Rows are points. Each copy is the shape, with its points in the same order, stretched, turned, moved and blurred by noise. Say if it was mirrored as well.

Shape (9 x 3):
-.20,-.05,.28
-.09,-.02,.69
-.88,-.05,.35
-.17,.43,-.50
.56,-.45,-.39
-.34,-.29,.57
.64,-.23,-.12
.16,-.24,-.35
-.68,-.02,-.26
Copy 1:
-.05,-.19,.13
-.14,-.58,-.08
.16,-.40,.62
-.35,.37,.63
.09,.69,-.40
.14,-.40,.01
-.13,.41,-.44
.06,.54,-.01
.16,.21,.68
Copy 1 is: mirrored
Copy 2:
.43,.19,-.37
.82,.07,-.64
.58,.94,-.43
.18,.21,.48
-.42,-.69,-.27
.55,.29,-.76
-.03,-.89,-.28
-.15,-.28,-.11
.01,.72,-.05
Copy 2 is: mirrored

Shape:
.35,-.08,.14,.15
.26,.12,-.34,-.05
.10,.02,-.43,-.75
.24,.11,-.51,.10
-.78,.10,-.51,-.07
.07,.12,.23,.06
.33,.00,.30,.00
.10,-.37,.27,.10
-.57,.09,-.28,.07
Copy 1:
-.20,.43,.07,-.25
-.01,.14,-.46,-.61
.14,-.50,-.20,-.94
.01,.10,-.72,-.63
.76,-.85,-.50,.09
.17,.37,.15,-.04
-.13,.59,.30,-.21
-.19,.06,.29,.02
.60,-.47,-.34,.13
Copy 1 is: mirrored
Copy 2, 9 rows:
.11,.14,.56,.11
.27,.32,.49,-.28
.66,.09,-.01,-.50
.22,.48,.54,-.30
-.38,.34,-.65,-.43
-.13,-.02,.24,-.01
.07,-.06,.44,.08
.06,.04,.11,.27
-.43,.27,-.39,-.27
Copy 2 is: only turned

Shape:
-.02,.27,-.31,-.08,.14,-.69
-.13,.56,.01,-.21,-.18,-.21
-.65,.77,.09,-.39,.03,-.03
-.33,-.28,.11,-.25,.52,-.16
.18,.49,.31,.69,.09,.17
-.02,-.50,.64,.57,.02,.44
.19,-.22,.73,.07,.22,-.67
.58,-.10,.04,.04,.66,-.28
-.19,-.28,-.56,.43,-.13,-.78
.30,-.04,.31,-.51,.05,.43
Copy 1 (10 x 6):
.31,.25,-.53,-.49,-.05,-.32
-.10,.04,-.54,-.21,-.35,-.28
-.44,-.36,-.46,-.31,-.25,-.51
.02,.21,.16,-.12,.45,-.42
-.39,-.08,-.77,-.17,.19,.46
-.17,.06,.10,.37,.69,.36
.20,.69,-.33,.44,.65,-.56
-.04,.91,-.38,-.25,.28,.00
.81,-.01,-.42,-.51,.25,-.07
-.48,.66,.10,.24,-.32,-.03
Copy 1 is: only turned
Copy 2, 10 rows:
.20,-.06,-.10,.07,.63,-.43
-.09,.32,.04,.57,.37,-.27
-.08,-.07,.32,.94,.34,-.03
.06,-.69,.21,-.14,.38,.22
-.38,-.23,.07,.35,-.58,-.41
-.40,-.54,-.26,-.03,-.82,.38
-.60,-.21,-.31,-.23,.40,-.22
-.04,-.41,.38,-.75,.38,-.46
.47,-.20,-.77,.09,.25,-.36
-.15,.28,.56,-.33,.13,.30
Copy 2 is: only turned

Shape, 12 rows:
-.11,.01,-.15,.00,-.03,.20,.22,.35
.10,-.43,.06,.06,-.07,-.15,.09,-.13
-.20,-.04,.07,.02,.17,.12,-.01,.14
-.13,-.19,-.02,-.16,.21,.15,.08,.45
.18,-.07,-.13,-.09,.14,-.10,.00,.01
-.06,-.01,.06,.24,.20,.20,-.06,.08
-.11,-.28,-.02,.32,-.30,-.94,.11,-.11
.33,-.09,.27,-.24,-.12,.13,.04,.07
-.17,-.06,-.08,-.22,.04,.15,-.10,-.06
-.01,-.01,.20,-.18,.15,.18,-.05,.12
-.17,-.05,-.02,.03,.10,.24,.05,.02
-.06,.00,.01,-.20,.14,-.10,.72,-.06
Copy 1 (12 x 8):
.18,.28,.03,.05,.20,.29,-.11,.01
.13,.03,-.14,.19,-.27,-.12,.03,.29
-.06,.26,.14,.23,.23,.15,-.27,.05
.11,.56,.27,.32,.24,.22,-.09,.24
.05,.16,.14,.17,-.03,-.04,.12,-.03
-.04,.14,.06,.38,.15,.16,-.32,-.16
.12,-.04,-.77,-.21,-.75,-.69,.39,.09
.38,.10,.39,.10,.04,-.06,.01,.45
-.15,.11,.26,.07,.12,.27,-.28,-.04
.05,.24,.38,.19,.25,.10,-.28,.20
-.07,.13,.06,.20,.16,.30,-.27,-.04
-.09,-.05,-.15,-.06,.38,.05,.22,.35
Copy 1 is: mirrored
Copy 2 (12 x 8):
-.07,.13,.12,-.19,-.09,.05,.18,.20
-.03,-.27,-.15,-.19,-.25,.07,-.21,-.25
.14,-.03,.00,-.03,-.12,-.07,.15,.19
-.11,-.02,-.03,-.12,-.34,-.01,.34,.32
-.16,-.06,-.37,-.10,-.05,.20,.09,-.03
.24,.12,-.05,.03,-.12,-.09,.09,.05
-.25,-.56,-.30,-.06,.33,-.47,-.37,-.24
-.08,.00,-.03,-.14,-.26,.17,.20,-.48
.07,-.19,.02,.18,-.12,.28,.00,.15
.09,-.10,-.03,.00,-.21,.09,.28,-.01
.14,-.03,.08,-.07,-.10,.09,.05,.14
.02,-.42,-.09,-.76,.15,.14,.16,.03
Copy 2 is: mirrored

Shape (13 x 9):
.28,.40,-.14,-.15,.23,-.20,.16,.06,-.03
.07,-.15,-.04,-.44,-.10,-.14,.36,-.13,-.22
.30,-.13,-.09,-.51,-.59,.06,.39,.60,-.24
.23,.10,.09,.04,-.03,-.11,.44,-.25,.29
-.07,-.13,-.57,.27,-.10,-.24,-.31,-.35,.13
.08,.42,.29,-.43,-.14,-.12,.42,-.05,.21
-.01,-.33,-.63,-.22,-.26,.70,.19,.13,-.18
-.32,-.06,-.60,.52,.16,-.19,-.22,-.23,.22
.13,.29,.26,-.14,-.66,.17,-.03,.42,-.50
-.50,-.07,-.30,.24,.19,-.15,-.18,-.04,.10
-.06,.26,-.15,.25,.15,-.42,.56,-.34,-.04
-.05,-.14,-.55,-.12,-.19,.22,-.23,-.22,-.33
.47,-.19,.30,-.35,-.02,.16,.41,.14,-.23
Copy 1 (13 x 9):
.40,-.18,.13,.15,-.01,.48,-.42,-.58,-.30
.14,.07,.51,-.45,-.34,.11,-.14,-.49,-.12
.14,.94,.63,-.32,-.52,.52,-.22,-.04,.15
.34,-.27,.38,.21,-.44,-.15,-.20,-.10,-.58
-.61,-.57,-.19,.48,-.11,-.11,.24,-.66,-.01
.87,.03,.29,-.03,-.58,.26,-.29,-.13,-.28
-.35,.76,.42,.08,.24,.27,.68,-.24,-.18
-.68,-.78,-.48,.46,.09,.09,.39,-.36,-.27
.14,.57,.62,-.16,-.13,.74,-.36,.42,.65
-.47,-.53,-.54,-.05,.09,.14,.26,-.13,-.13
.14,-.82,.36,.05,-.36,.45,-.12,-.29,-.51
-.47,.07,.24,.10,.22,.22,.36,-.64,.22
.29,.49,.78,-.47,-.04,-.12,-.51,-.07,-.28
Copy 1 is: mirrored
Copy 2 (13 x 9):
.07,-.35,.00,-.03,.37,-.54,.39,.04,-.06
.07,.13,.21,-.07,.18,-.31,-.30,.20,.04
.50,-.40,.07,.16,.37,-.93,-.75,.77,.30
.30,-.03,.10,.06,.46,.15,.23,-.17,.01
.40,.18,.36,-.12,-.48,.60,.46,.20,.00
.32,.00,-.23,-.17,.52,-.44,-.01,-.08,-.14
.27,.04,-.05,.90,-.41,-.26,.04,.46,.46
.34,.04,.43,.09,-.57,.61,.73,-.16,-.19
.38,-.52,-.03,-.33,.05,-.84,-.57,-.13,.40
.16,.00,.27,-.05,-.53,.28,.32,-.23,-.31
.20,-.02,.63,-.03,.35,-.06,.47,-.48,-.12
.17,.16,.14,.14,-.59,.00,.17,.23,.34
-.15,-.35,-.06,.06,.47,-.47,-.42,.09,.25
Copy 2 is: mirrored

Shape, 16 rows:
-.12,-.14,.06,.40,-.23,-.14,-.30,-.10,-.24,-.24,-.10,-.06
-.10,.06,-.70,-.36,-.15,-.20,.40,.20,-.06,.03,.26,.09
-.35,-.16,.10,-.13,.15,-.02,-.15,.14,.07,-.51,-.17,-.09
-.05,.43,.50,-.21,.23,.20,.05,.01,.23,.26,-.03,.11
.00,.25,.18,.16,-.03,.15,.18,.16,.45,.27,-.31,-.10
.09,.48,.13,-.04,.25,-.02,-.24,-.05,.25,.24,-.12,.30
.01,.14,.08,.13,.57,.22,.21,-.30,.27,.08,-.13,.12
.14,-.14,-.03,-.21,.37,.00,-.53,.14,-.06,.00,-.07,-.25
-.22,-.18,.21,-.13,-.07,-.08,-.12,.15,-.51,-.12,-.07,-.13
.28,-.13,.36,-.24,-.07,-.06,-.20,-.12,-.25,-.32,-.27,-.06
-.34,-.57,-.55,-.25,-.12,-.19,.45,.21,-.02,.11,.22,.28
-.33,-.24,.07,-.10,-.04,-.18,-.39,.33,-.22,-.07,.01,-.04
-.09,.31,.15,-.05,.40,-.21,.28,-.12,.12,.18,-.16,-.09
-.07,-.33,.10,-.18,-.09,-.15,-.20,-.21,.05,-.28,.24,-.34
-.01,-.12,.27,.08,-.18,.16,-.30,.33,-.36,-.35,.16,-.22
-.59,-.25,-.64,-.67,-.11,.21,.26,.01,-.01,.13,.08,-.10
Copy 1, 16 rows:
-.14,.13,.11,-.22,.24,-.14,-.19,.03,-.01,-.02,-.61,.30
-.29,-.50,-.49,-.73,.04,.04,.13,-.16,-.20,.10,.35,-.35
-.29,-.04,.39,-.08,.11,-.11,-.26,-.10,-.03,.12,-.03,.26
-.03,.32,.03,.49,.01,.47,-.10,-.05,-.25,-.07,.23,-.04
.09,.12,.39,.55,-.03,.33,.31,.01,-.10,-.20,-.22,.00
-.02,.40,-.04,.15,-.23,.61,-.15,.05,.27,-.02,-.19,-.09
-.29,.01,-.01,.64,.08,.22,-.13,-.11,.06,-.12,-.17,-.04
-.14,.45,.05,-.06,.18,.14,-.36,.52,.48,.23,.19,.04
-.08,.22,.10,-.23,.40,-.14,-.29,.06,-.25,.33,.03,-.08
.32,.18,.06,-.05,.08,-.07,-.31,-.07,.11,.25,-.18,.12
-.41,-.56,-.38,-.50,-.29,-.39,.17,.15,-.43,.29,.38,-.37
-.26,.33,.16,-.35,.11,-.01,-.28,.30,.04,.32,.07,.06
-.22,.40,.12,.42,.08,.03,.03,-.14,-.01,-.11,.02,-.21
-.06,-.07,-.09,-.13,.08,-.40,-.32,.28,-.20,-.28,.13,.26
.02,.02,.07,-.18,.67,.17,-.20,.23,-.15,.21,-.18,.45
-.41,-.63,-.03,-.57,-.02,-.25,-.20,.00,-.66,.06,.68,-.69
Copy 1 is: only turned
Copy 2 (16 x 12):
-.33,.09,.27,.15,.19,-.08,.18,-.06,-.03,-.34,-.34,.45
-.01,.05,-.15,.01,-.36,-.31,-.34,.36,.45,.37,.49,.09
-.10,.30,.13,-.15,.37,.08,.10,.08,.50,-.47,-.11,.13
-.07,-.05,-.07,-.20,.10,.11,.31,-.11,-.01,.39,-.14,-.55
-.17,-.25,-.02,-.12,-.02,-.34,.18,-.19,-.06,.00,.09,-.68
-.41,.28,-.01,.10,.12,.27,.21,-.02,-.16,.27,-.04,-.34
.05,-.11,.39,.06,-.08,.26,.18,.02,-.25,.00,-.05,-.49
-.20,.46,-.31,-.09,-.07,.47,-.16,-.18,.19,-.30,-.09,.23
.00,-.03,-.20,-.19,.09,.05,.19,-.01,.27,-.14,-.13,.53
.06,.45,-.16,-.10,.38,.09,.17,-.12,-.07,-.26,-.27,.32
.08,-.44,-.11,-.05,-.12,-.37,-.47,.76,.47,-.11,.36,.16
-.32,.07,-.28,-.14,.24,.10,-.05,.10,.46,-.26,-.08,.46
.12,-.09,.03,.19,-.01,.14,.19,-.24,.04,.27,.15,-.37
.08,.30,.00,.11,.15,-.01,-.22,-.18,.33,-.25,-.48,.11
-.32,.12,.13,-.51,.12,-.04,.08,-.15,.09,-.15,-.31,.51
.38,-.05,-.52,.02,-.49,-.32,-.14,.61,.94,-.15,.26,-.20
Copy 2 is: only turned
Copy 3:
-.25,.05,.02,.34,.15,.24,-.37,.18,.14,-.26,.15,-.32
-.14,.15,.06,.18,.17,.12,-.14,-.67,-.10,.47,-.05,.61
-.36,-.07,-.02,.31,-.37,.14,.30,.02,.03,-.30,.22,-.08
.28,.00,-.46,-.31,-.29,-.28,.18,.43,.24,-.10,.08,.01
.04,-.02,-.62,-.32,.17,-.32,-.02,.24,-.09,-.37,-.02,.17
.35,-.22,-.45,-.02,.09,-.25,.20,.31,.16,-.19,.23,.02
.09,.08,-.41,-.15,.03,-.45,.36,-.04,-.21,-.04,.07,-.34
-.27,-.54,.16,.32,.13,-.12,.16,.10,.28,-.25,-.11,-.22
-.34,.04,.16,.06,-.20,.40,-.13,.17,.31,.02,-.12,-.29
.29,-.16,.43,.10,-.32,.06,-.01,.29,.09,-.22,-.09,-.37
-.40,.48,.30,.26,.27,.08,.15,-.57,-.05,.32,-.24,.40
-.45,-.08,.10,.40,.05,.33,.04,.17,.44,-.27,-.08,-.04
.09,.04,-.47,-.38,-.19,-.22,.13,-.29,.22,-.09,.01,-.16
-.35,.03,.48,.31,-.25,-.23,-.23,-.16,.26,-.06,.23,.00
-.27,.00,.00,.44,-.26,.30,-.36,.47,.14,-.06,-.09,-.21
-.76,.14,.34,-.17,.14,.01,.25,-.43,-.12,.45,.24,.43
Copy 3 is: mirrored

Shape (17 x 12):
-.19,-.29,-.03,-.34,-.06,-.08,-.28,-.17,.14,-.34,-.33,.19
-.21,.17,.00,-.24,.24,-.40,-.22,.14,-.42,.14,.21,-.22
-.03,-.13,-.05,.14,.14,-.04,-.25,.29,-.24,.10,.08,.25
.45,-.36,.20,-.21,-.01,.18,.28,-.07,.02,.00,.27,.05
.30,.10,.22,-.30,-.50,-.08,-.02,-.36,.37,.13,.00,-.16
-.33,.05,-.13,.12,.15,.11,-.38,-.17,-.34,.02,-.03,-.32
.09,-.26,-.05,-.06,-.34,.13,.38,-.39,-.20,.06,-.34,.05
.44,.12,-.12,.32,-.37,.14,.23,-.35,.04,.46,.36,-.25
-.01,.10,.19,.15,-.50,-.43,.35,.23,-.02,.44,-.43,.38
-.18,-.18,-.46,-.28,-.13,-.13,.22,.37,.28,-.29,-.01,.30
.04,-.48,-.25,.23,-.46,-.05,-.09,.30,.25,.30,-.11,-.18
.01,.06,.22,-.35,.21,-.43,-.10,-.02,.11,.07,-.48,-.39
-.22,.15,.24,-.13,.04,-.36,.21,.12,.17,.33,.29,-.03
-.16,.04,-.07,.37,.29,-.11,-.12,.01,-.06,-.06,.18,.27
.16,-.43,-.12,.47,-.44,-.22,-.04,.18,-.15,-.18,-.41,.15
.45,.05,-.27,-.12,.02,.30,.11,-.08,-.03,.17,-.01,.39
-.13,.02,.20,-.29,-.38,.16,.43,.30,.38,-.16,.08,-.25
Copy 1 (17 x 12):
-.11,-.28,-.14,-.08,-.02,-.02,.26,-.56,.02,.39,.41,-.12
.11,.48,.06,-.06,.13,.63,-.22,.09,-.05,.41,.02,.66
-.02,.12,.37,-.01,-.19,.40,.27,-.03,-.09,-.07,-.18,.20
-.09,.05,.04,-.38,.08,.23,.08,-.03,.06,-.61,.11,-.07
-.38,-.34,-.02,-.66,.18,-.10,.12,.00,.27,.28,.05,-.15
.28,.17,-.15,-.13,-.27,.25,.09,.24,-.20,.15,-.02,.66
.14,-.24,-.49,-.25,.25,.14,.26,-.16,-.37,.12,.00,-.07
.03,.18,.06,-.68,-.10,-.03,.01,.81,-.10,-.27,-.51,-.17
-.21,-.48,.19,.01,.68,.40,.27,.05,-.12,.73,-.38,-.36
-.11,-.11,.14,.29,.20,-.10,-.35,-.40,.06,.22,.11,-.57
-.12,-.18,.14,-.28,-.16,.27,-.05,.39,-.25,.27,.17,-.80
.24,.11,-.06,-.18,.27,.33,.05,-.09,.59,.70,.58,.13
-.20,-.06,.35,-.21,.47,.18,-.27,.12,.05,.34,-.01,.24
.03,.23,.26,.15,-.02,-.08,.25,.08,-.12,-.08,-.10,.20
-.32,.03,-.18,.11,-.02,.34,.54,.24,-.30,.16,.13,-.56
.18,-.08,.07,-.11,-.06,-.02,.24,-.10,.39,-.30,-.53,-.10
-.38,-.53,.03,.08,.24,.07,-.45,.00,.08,.04,.10,-.10
Copy 1 is: only turned
Copy 2:
-.13,-.17,-.39,-.33,-.25,-.30,.27,-.01,.00,-.17,-.21,.07
.62,-.36,.05,.24,.24,-.12,.05,.09,.75,.03,.23,-.03
.35,-.07,-.12,-.02,.13,-.32,-.14,.07,.10,.18,.27,-.14
.14,.19,.04,-.05,-.47,-.09,.15,-.51,.24,.35,.03,-.36
-.15,.12,.22,.13,-.54,.15,.18,-.44,-.11,-.25,.13,-.04
.31,.02,-.12,.38,.16,.02,-.15,.32,.51,-.09,-.08,.10
-.21,.12,.28,.30,-.21,-.07,.18,-.19,-.19,.11,-.54,-.46
.20,.49,.59,.43,-.24,.49,-.38,-.36,-.07,-.01,.22,-.31
-.02,-.21,.56,.38,.07,-.55,-.30,-.18,-.65,.03,.06,-.32
.11,-.52,-.09,-.55,-.04,-.14,-.24,-.26,-.18,.25,-.09,-.13
.46,-.17,.00,.10,-.51,-.14,-.43,-.32,-.38,.17,-.09,-.23
.11,-.25,-.28,.27,.02,-.32,.03,-.41,.37,-.31,-.32,-.10
.38,-.21,.49,.07,-.05,-.28,-.41,-.22,.35,.01,.22,.17
.19,.15,.03,-.13,.20,-.20,-.54,.26,.24,-.08,.27,-.02
-.04,-.15,-.13,.23,-.27,-.34,-.32,.00,-.54,.08,-.11,-.61
-.07,.32,-.02,-.11,.20,.17,.13,-.34,-.22,.14,.12,-.27
.01,-.43,.21,.10,-.37,-.12,-.29,-.47,-.05,.44,-.05,.05
Copy 2 is: mirrored
Copy 3:
-.43,-.39,.16,.27,-.31,.02,-.10,-.19,-.49,.05,-.01,-.23
-.42,-.10,.39,.20,.36,.11,.51,.14,-.28,-.38,.17,.20
-.21,-.11,.43,.11,.22,-.27,.07,-.02,-.29,.11,-.05,.19
-.01,.19,.02,.13,.27,.12,-.29,-.41,-.12,-.03,.12,-.07
-.12,-.16,-.47,.21,-.06,-.14,-.18,.02,-.16,-.33,.38,-.22
-.33,-.27,.47,.15,-.19,.06,.31,.04,.12,-.19,.22,.23
-.19,-.11,.16,.10,-.02,.13,-.40,-.06,.08,.10,.29,-.57
.14,.14,-.03,.01,.17,-.12,-.29,.24,.22,-.27,.64,.09
-.09,-.19,-.17,-.18,.40,-.35,-.17,.50,-.20,.27,-.02,-.54
-.19,-.09,.07,.18,.25,.12,-.51,.17,-.50,-.03,-.34,-.07
-.20,-.56,-.18,-.25,.16,-.28,-.52,.19,-.07,.24,.09,.16
-.01,-.66,.00,-.09,.15,.21,.40,.12,-.28,-.35,.06,-.27
-.13,.05,-.18,.11,.37,.21,.31,.47,-.35,-.02,.07,.17
-.09,.10,.53,-.01,-.04,-.04,.23,.13,-.34,.08,.02,.23
-.28,-.32,.27,-.60,-.05,-.45,-.48,-.22,-.01,.27,-.11,-.37
.21,.05,.37,.50,.27,-.20,-.34,-.03,-.29,-.18,.22,-.17
-.02,.09,-.64,-.05,.23,.25,-.37,.04,.25,-.14,-.48,-.04
Copy 3 is: only turned
Copy 4, 17 rows:
-.28,.17,.40,.01,.31,.14,.01,.51,-.03,-.24,-.41,-.21
-.32,-.28,-.14,-.05,-.20,.01,.29,.19,-.14,.16,-.23,-.10
-.25,.05,-.32,-.15,-.17,-.16,-.17,.28,.11,-.23,.04,.12
-.19,.45,.07,-.52,.36,-.32,.15,-.09,-.01,-.07,-.11,.39
-.14,.23,.40,-.16,.57,-.24,.04,-.11,.30,.28,-.54,-.08
-.03,-.35,.15,.20,.23,.30,.01,.51,-.26,.19,-.08,.07
-.37,.41,-.12,-.11,.74,.21,-.07,.24,-.14,.35,-.28,.26
-.11,-.09,-.01,-.11,.76,-.15,-.19,-.28,.27,.40,.08,.30
-.61,.69,-.94,.04,.03,-.15,-.37,-.12,.24,.19,-.47,-.11
-.52,.09,-.03,-.44,.22,-.10,-.36,.05,-.16,-.21,.09,-.67
-.18,-.12,-.11,-.42,.74,-.55,-.51,.31,.19,-.19,-.18,-.39
.04,.39,-.02,.03,.26,.03,.45,.17,.08,.11,-.48,-.43
-.31,.06,-.35,-.09,-.03,-.10,.16,-.55,-.06,.07,-.40,-.07
-.18,-.08,-.25,.22,-.12,.17,-.03,.02,.01,-.32,.14,.14
-.56,.36,-.36,.07,.50,-.36,-.37,.55,.11,-.11,.02,-.18
-.18,.47,-.05,-.33,.25,.06,-.28,.06,.39,.03,.20,.27
-.12,.37,.19,-.41,.25,-.35,-.02,-.34,-.32,.27,-.17,-.28
Copy 4 is: only turned
